Every row gives one point. A path goes straight from each point to the next, and from the last back to the first. The post is the endless flat space through its rows: a point in 2 columns, a line in 3, a plane in 4, and so on, so that a path can go around it. Count how often the path circles the post. Going back the other way cancels.

Post (1 x 2)
array([[11,  1]])
Path (26 x 2)
array([[-27,  31],
       [-42,  -4],
       [ 10, -32],
       [ 26, -16],
       [ 56,  26],
       [ 22,  29],
       [ -4,  13],
       [-24,  -6],
       [ -2, -28],
       [ 41, -43],
       [ -3, -37],
       [-17, -31],
       [ 16, -42],
       [ 51, -15],
       [ 34,  16],
       [ 17,  29],
       [-23,  40],
       [-11,  -9],
       [ 10, -21],
       [ 33, -18],
       [ 17, -49],
       [ 15, -14],
       [ 68,   4],
       [ 43,  35],
       [ -5,  33],
       [ 13,  15]])
Times around: 3

Post (2 x 3)
array([[-21, -31,   5],
       [ 32,  14,  17]])
Path (17 x 3)
array([[-34, -26, -10],
       [  2,   4,  22],
       [ 24, -18,  59],
       [-12, -45,   8],
       [-15, -44, -33],
       [-17,  20, -16],
       [-51, -21,  26],
       [-14,  26,  39],
       [-31,  -6,   2],
       [ -7, -23,  34],
       [ 38, -21,  21],
       [ 24, -37, -35],
       [ 23,  29, -26],
       [-11,  17,  34],
       [ 17,   9,  72],
       [ 25, -41,  16],
       [ 45,   6, -22]])
Times around: 3

Post (5 x 6)
array([[  4, -16,  -4, -34,  24,  49],
       [ 18,  31, -36,  -1,  46, -30],
       [  5,  10,  16, -19, -13,  -3],
       [ 26,  52, -30,  48,  34, -22],
       [  0, -42,  20,  -1,   9,  16]])
Path (21 x 6)
array([[-20, -35, -38, -51,  37,   2],
       [-12,  14,  -5,   8,  55,  13],
       [ 14,  45,  28,   9,  34,  -2],
       [ 21,   0,  16, -13,   8,  -3],
       [ 28,  23,  15, -52,  26,  44],
       [  0,  11,  -2,  53,  67,  -6],
       [ -8,  -1,  -2,  11,  18,  12],
       [  3, -37, -23,  18,  43, -51],
       [ 22, -35, -56, -29,  50,   0],
       [ 48, -18,  15,  33,  20, -41],
       [ 27,  47,  -3,  11,  24, -21],
       [-11, -30,   9, -36,  63,  22],
       [-13, -25,  16,   1,   6, -30],
       [-10,  11,  -4,   5, -37,  -9],
       [ 17,  28, -34,  -3,  22,   1],
       [-15, -19, -38,  -8,  12,   7],
       [-24,  22,  37,  -4, -28,   1],
       [  9,  -2,  16,  23,  51,  -5],
       [ 24,   8,  24, -49,   8,  29],
       [ 55, -33, -41,   8,  46, -25],
       [ 25,  26, -66,  44,  38, -25]])
Times around: 0

Post (7 x 8)
array([[ 22, -17, -25, -23, -16,  40, -46, -18],
       [-19, -26,   6,  16, -13,  -6,  27,  24],
       [-59,  -8,  33,  13,   4,  -1,   1,   4],
       [ 25,  21, -23,  -4,  64, -13,  -9,   2],
       [ 23,   8,  33, -17,   0,  29, -30,   9],
       [ 17,  -9,  60, -13,  42,   0, -23, -13],
       [  7,  -1,  -9,  10, -13,  37,  48, -10]])
Path (24 x 8)
array([[ 11,  35, -26,  24, -30,  25,  23,  25],
       [  6,  41,  36,   1,  12, -44,   3,  14],
       [ 39,   3,  41, -21,  32, -15, -81, -17],
       [ 10,  -1, -21, -12,   3, -28,  23,  -3],
       [ 28,  22,  -6, -29, -21,  83,  32, -10],
       [ 33, -39,  39, -23,  26,  26, -32,   0],
       [ 21,  15,   9,  13,  33,  40, -22,  34],
       [-16, -15,   7,  -6,  33,  -3, -58, -46],
       [  4,   5, -27,  -5,  14,  -8,  -8, -59],
       [ 23, -26,  13, -13,   4,   3,  84, -25],
       [-23, -17,  38,  -6,  -4,  50,  43,  28],
       [-66, -14, -40,  12, -20,  65,  18, -53],
       [-27, -21,  12,  14,   5,   4, -70,   6],
       [ -8,  42,  34,   0,  -7,   1, -68,  19],
       [  5,   2,  26,  -6,  20, -38,  -6, -19],
       [ 44, -23, -18, -11,  -2,  17,  37,   6],
       [ 40,   3,  29, -22,   3,  41, -19,  25],
       [-17,  -9,  36,  18,  60,  28,  16, -58],
       [-17,   5,  56,   5,  15, -22, -73,  36],
       [ 29, -14,  14,  11, -34, -35,   8,  44],
       [-10, -20,  32, -17,  23, -30, -13, -10],
       [ 33, -30,  12, -20,  -2,  41,  48,  10],
       [ -5, -26, -15,  -5, -11,  46,  -7, -18],
       [  9,   3, -18,  20,   1,  30, -20,  30]])
Times around: 4

Post (10 x 11)
array([[  3,   2, -26,  -1,   6,  -5,  18, -19,   0,  28,   1],
       [ 13,  13,   8,  39,  37,  27,   2,  25,  11,  35,  13],
       [ 25,  22, -20,  35,  19,   4,  -5,   5,  18,   7,  -1],
       [ -3,  -3, -63, -46,  18,  12,  -3,  27,  14, -13,  -7],
       [-17,   1, -15,  60, -11, -24,  22, -39, -31,   3,   1],
       [-69,  35,  -8, -45, -13,  -6,  13,   7,  -4, -30, -22],
       [ 54, -36, -46,   7,  -3,  31,   4,   7,   9,  16, -15],
       [ -7,  39,   1, -12,  49,  15,  -1,  24, -23,  29,   1],
       [  0,  20,   2, -17,   9, -21, -30, -38, -18,  11,  77],
       [  0,  -9,  42,  -1,  24,  13,  47, -31, -20,  27,   2]])
Path (28 x 11)
array([[-15,  32, -55, -16,  26,  -9,  -6,  17,  -2, -17,   7],
       [-19, -17, -13,  69, -36,  11, -15, -25, -56, -12,  34],
       [-36,  31, -50,  10,  15, -26, -14, -25, -13, -35, -15],
       [ 11,  -7,  -5,  -9,  37,  12, -15,   3,  14,  62,  15],
       [ 19, -17,   6,  -9,  30,  57,   1,  20,  41,  12,   5],
       [ -6,  30, -51, -79,  62,  27,   7,  31,  27,  -6,  -3],
       [-16,   5, -33,  16, -47,  15,  20,  16,  21,   4, -39],
       [ 12,   4, -14, -42,  40,  -5,   9,  18, -13,  21,   7],
       [ 66, -42,  -6,  14, -41,  -4,  -8, -42,  34,  40,   8],
       [ 10,  12, -19, -29,  42,  20, -17, -20,   1,  20,  19],
       [ 17,  18,  -1,   0,  45,  53,  20,   7,  38,  55,  19],
       [ 23, -14, -31,   7,  23,  17,  22,  -2,   0,   9,  22],
       [-59, -14, -62,   0, -88,  12, -11, -20,  -6, -64, -13],
       [ 28,   5,  31,  23,  22,  16,  15, -40,  36,  27, -13],
       [-86,  33,  -1,  24,  12, -45, -43,   6, -18, -19,  64],
       [-39,  13,  15,  14,  16,   8,   0,  45,  38, -20,  -6],
       [ 14, -26, -31,  13, -43, -12, -18, -38,  22, -16,  -5],
       [ 30, -11, -25, -18,  17,  -1, -33, -45,  -3,  41,  84],
       [-26,  28,  -4,  45, -14,  20,  18,   9,  13, -16,   9],
       [ 15,  39,  21,  20,  14,  14,  18,  38,  34,  19, -10],
       [ 15,  17,  25,  12,  40,  -8, -14,  -6, -16,  34,  64],
       [ -7,  24,  25, -31,  31,   8,  31,  16,  46,   4, -29],
       [-18,  46,  14,  -9,  -6,  -8,   1,  37, -10,  13,   4],
       [ 93, -23,  -2,  45, -23,  56,  -9,  23,  39,  30,  35],
       [ 28,  -1,  10, -53,  26,  41,  17,  -6,  30,  15,  14],
       [ 16, -19,  43,  27,  11,  40,  29, -15,  30,  15, -20],
       [-57,  -6,  25, -33, -35, -51,  14, -54, -13,  -9,  17],
       [ -6,   1, -32,  12, -76, -12,  -7,  27,  17, -19, -35]])
Times around: 0

Post (11 x 12)
array([[-30, -13,  22,  19,  16, -14, -23,  18,  27, -26,  27,  -3],
       [ 37,   0, -17,  10,  39,  39, -20,  22, -16, -11,  -8,  71],
       [ 46, -30, -19,   5,  -6,  29,   5,  28, -11, -18,  11,  63],
       [ -1, -27,  34,   0, -14, -46, -17, -18, -32,  50,  -3,  -1],
       [ 27,  -6, -28, -23,  14,  60,  11,  16, -27,  -9,   7,  77],
       [-21,   8,   6,  -3,  19, -56, -27, -13,  -1, -39,  25, -23],
       [-24, -24,  11,  20,  50, -16,  25,  15,   4, -33,  -8,   1],
       [ 17, -20, -29,  10, -13, -32,   2, -40, -22,  55,  12,  38],
       [-27,  -6,  -3,   8,   7, -12, -12,  19,  24, -30, -30, -18],
       [  9,  -3,  12,  26, -20, -30,   6, -51, -31,  32,  13, -18],
       [  1, -50, -10,  17, -18, -29, -37, -17, -30,  17,  13, -15]])
Path (23 x 12)
array([[-40, -40,   1,   9,  26, -34,  29, -14,  19,  -8,  10, -47],
       [-40,  32,  -4,  -3,  29, -36,  21, -39, -15,   7,  -6, -38],
       [  7,  17,   5,  31,   1,   7,   5,  20,  -4,  43, -54,  30],
       [-13,  -7,  -3,  15,  33,  23, -37,  43,  -1, -34,   0,  72],
       [  4, -40,  12,  12, -30, -25,  -3, -30,   0, -10,  36,  23],
       [ 13,   2,  -8,  -9,  12,   6,  28, -35,  13,  35,  48,  57],
       [  7, -18,  23,   0,   4, -33,  42,  -6, -37,   3,  -9, -44],
       [ -1,  24, -28,   3, -25,  11,  27,  22,   5, -21,  18,  36],
       [  8,  -2,  18,  12, -33,   1, -30,   5, -14, -32,  66,  19],
       [-12, -29,  48, -32, -22,   0,  17,  -4,   5,  30,   8,  51],
       [  8, -42,  38,  37,  15, -28, -27,  -8,  40,  33,   6,   3],
       [ 36,  -5, -75, -34, -26,  -5, -25, -37, -29,  11, -16,  41],
       [  2,  31, -17,  -9,  35, -47,  14, -41, -16, -11,  19,  47],
       [ 48,   7,   1, -28, -33,  33, -44,  36, -26, -13,  64,  86],
       [ -8, -47,   3,  23, -14,   8, -12,  67,  30, -37,  20, -17],
       [ 32, -28,  15,  -3,  12,   9,  12,  34,   6,   8,   4,  50],
       [  5, -42,  61,  -4,  44, -28,  32,  -4,  -9, -46,  23,  -7],
       [-17,   5, -23,   8,  31, -17,  19, -28, -15, -20, -65,  -8],
       [-11, -22,  -9,   3, -33,  30, -23,  42, -23,  45, -51,  62],
       [ 21, -46, -68,  17,  62, -18, -17,  45, -21,  18, -20,  81],
       [  8, -17,  23,   2, -27,  36,   4,  12,   8,   5,  33,  16],
       [  5, -62,   7,  14,  22, -22, -17,  -4, -18, -26,  26,  -7],
       [  1,  12, -65, -28,   6,  33, -15,  -6,  14, -57, -23,  19]])
Times around: 0

Post (17 x 18)
array([[  9,   9, -43, -21,  19, -17,  -3,  11,   3,  14, -18, -12, -20,
         27,  34,  -5, -28, -15],
       [ 21, -12, -50, -27,  29,  16,  50,  33,   2, -10,  30,  42, -18,
         24,   8, -13, -19, -24],
       [ -1,   7,   3, -32,  32, -23,  14,  47,  -4,  20,  15,  44, -12,
        -16,   8, -14, -13, -17],
       [  2,  18,  18, -31, -63, -19,   0, -15,   7,  10,  11,   6,  39,
        -10,  32,  -3,  23,  26],
       [ -5, -25,  19, -31,  18, -23,   3, -49, -49,  -8,   5,   1, -27,
        -15,  18,  -4,   5,  33],
       [  0,  20, -15,   1,  23,  21, -19,  -8, -65, -38,   6,  -3,  -6,
        -24,  19, -19,  21,   2],
       [ -7,  -1, -13,  -3,  25, -19,  15, -43,  11, -13, -11,  15,   9,
        -36,  12, -27,  17,  16],
       [ -5,   9, -19, -35, -27,  -3,  22, -10,   5,  64,  21, -11,   1,
        -21, -22,   4,  29,   4],
       [-26,  21,  30, -56, -56,  28,  27, -31,  -7,  50, -25,   5,  13,
        -21,   3, -22,  58, -22],
       [ 25,   8,  36,  -8, -30,  33,   0, -15,  27,  73,   7,  24,  22,
          9,   1,  10,  31,  -8],
       [ 21,  43,  24,  -1, -22,   0,  61, -26,   5,  54,   1, -10, -18,
         -4,   9,  -5,  35,  12],
       [ -6,  28,  21, -38, -31,  20,   1, -38,  35,   9,  45, -18,   8,
         -7,  -4,  -6,  26, -16],
       [ 21,  -9,  10, -43,  21,  11,  -9,   0, -21, -38, -30,  -4, -22,
         -3,  -9, -37,   2,  32],
       [-21,  19,  37, -25, -37,  10,  30,  15,  13,  40,  19, -22,  20,
         33,   0,  -4,  61,   1],
       [-10,  16,   8,  -9,  24,   8,   8, -19, -31, -20, -14,   8,  13,
        -25,  -8,   9, -28,  30],
       [ 36, -27,  -8, -11,  30, -17,  39,  30, -14, -21,  -6, -12,  -3,
         -1,   5,  -2, -47, -49],
       [ 24,  13, -16, -25,   0, -20,   9,  48,   8, -21,  11,  27, -53,
         38,  13,  30,  29, -58]])
Path (27 x 18)
array([[-12,  11, -29,  -6,  -8,  49,  32,   9, -13,  -5,  39,  56,  16,
         -8, -18, -65,  25,  -9],
       [ -4,   1, -18, -27, -25, -41,   6,  40,  -9,  35,  68, -41,   0,
         36, -16,  41,   4, -31],
       [  1,  33, -25, -59, -32, -57,  -9,  48, -17,  36,  53,  20,  30,
        -25,  21,  35,  -3,   2],
       [  4,  21,  -8, -25,  10, -34, -59,   5,   2,  59,  35,  40, -21,
        -75,  16,  63, -28, -74],
       [ 11,  48, -12, -23, -30, -16, -33, -31,  64,   4,  29,  -2,   8,
        -24,  39,  45,   8, -16],
       [ 76,   2, -34, -39,  10, -12,  17,  28,  17,   0,  37,  -4, -16,
         31,  -5,  31,  -5,  22],
       [ -4, -13,   9, -76,  11,   4, -18, -15,   1,  -9,  25,   4, -23,
        -12, -36, -13,  -1, -50],
       [-30,  12,  23, -40, -26,  15,  15,   0, -41,  20, -80,  11,  36,
          1,   6, -30,  12, -31],
       [ 54,  14,  -2,  -4,   4, -46, -36,  19, -15, -21,   7,  20,  18,
         13,  30,  44, -13,  58],
       [ 33, -29,   3, -23,  -3,   5,  20,  -3, -15, -19,  32, -14,  44,
          2,  26,  -5, -37,  10],
       [ 18,  24,  19, -23,  42,  52,  15,   6,   3,  15,  25, -14, -56,
         25,   2, -15, -13, -12],
       [-13, -21,   3, -40, -28,  -3,  57,  22,  40, -27,  44,  -4, -17,
         36, -15, -39,  18, -22],
       [-15,   0,  -3,  -5, -37,   8,  13, -88, -11,  -3,  23,   1,  28,
          3,  -4,  37,   8,   0],
       [  3, -33,  24, -74, -14, -52,  21,   8,   7,  85,   3, -10, -27,
          6, -28, -12,   1, -14],
       [-28,  15, -12, -19,  27,  16,  -6, -39, -12, -25, -51, -37, -27,
         34, -21, -28, -31,  -4],
       [ 39,  10,  -3, -46,  23,   2,  13, -43,  28,  41,  21, -25, -25,
         -9, -40,   2, -13, -33],
       [ -6,   5,  22, -38,  22, -47,  64, -23,  54,  82, -25, -21,   8,
         -7,   8,  16,  -2,  63],
       [ -3,  -9, -39, -85,  -6,  -3,  -4,  15, -26, -11,  11, -31, -52,
         23,  22, -33,  -6,  10],
       [ -9,  -5, -52, -40, -35,  22, -28, -28, -13,  45,   3,  -1, -24,
        -41,  21, -28,   4, -12],
       [ 53, -36, -31, -19, -29,  -9,  46,   2,  -8,   6, -21,  17,  13,
        -32,  42,  14,   8,  -9],
       [  1,  -3,  29, -16, -23, -85,  39,  -9,  -1,   2, -18, -14,  22,
        -13,  45,  37, -15,  -7],
       [ -7,  28,  20, -49,   4, -11,  14,  35,  17, -16,  39,  52, -16,
          5, -18,  -4,  58,  70],
       [  4,  16, -27,  14,  10, -37,  51, -16,  22,  21,  49,  34,   8,
        -31,  51,  21, -19, -33],
       [-15,  45, -18, -19, -16,  47,  15,  36, -14,  10,  12, -46, -10,
         16, -12, -38,  41,  30],
       [-43,  17, -38, -60, -41, -18,  20, -26, -66,  42, -61,  -1, -11,
        -49,   3, -66, -28,  40],
       [-23,  29,  13, -17, -58,  -6,  13, -48,  -3, -41,  16, -53, -12,
         33,  10, -14,   9,  19],
       [ 14,  23, -50,  27, -12, -53,  -6,   5,  23, -39,  55,  -6, -41,
          7,  43,  25,  12, -18]])
Times around: 2
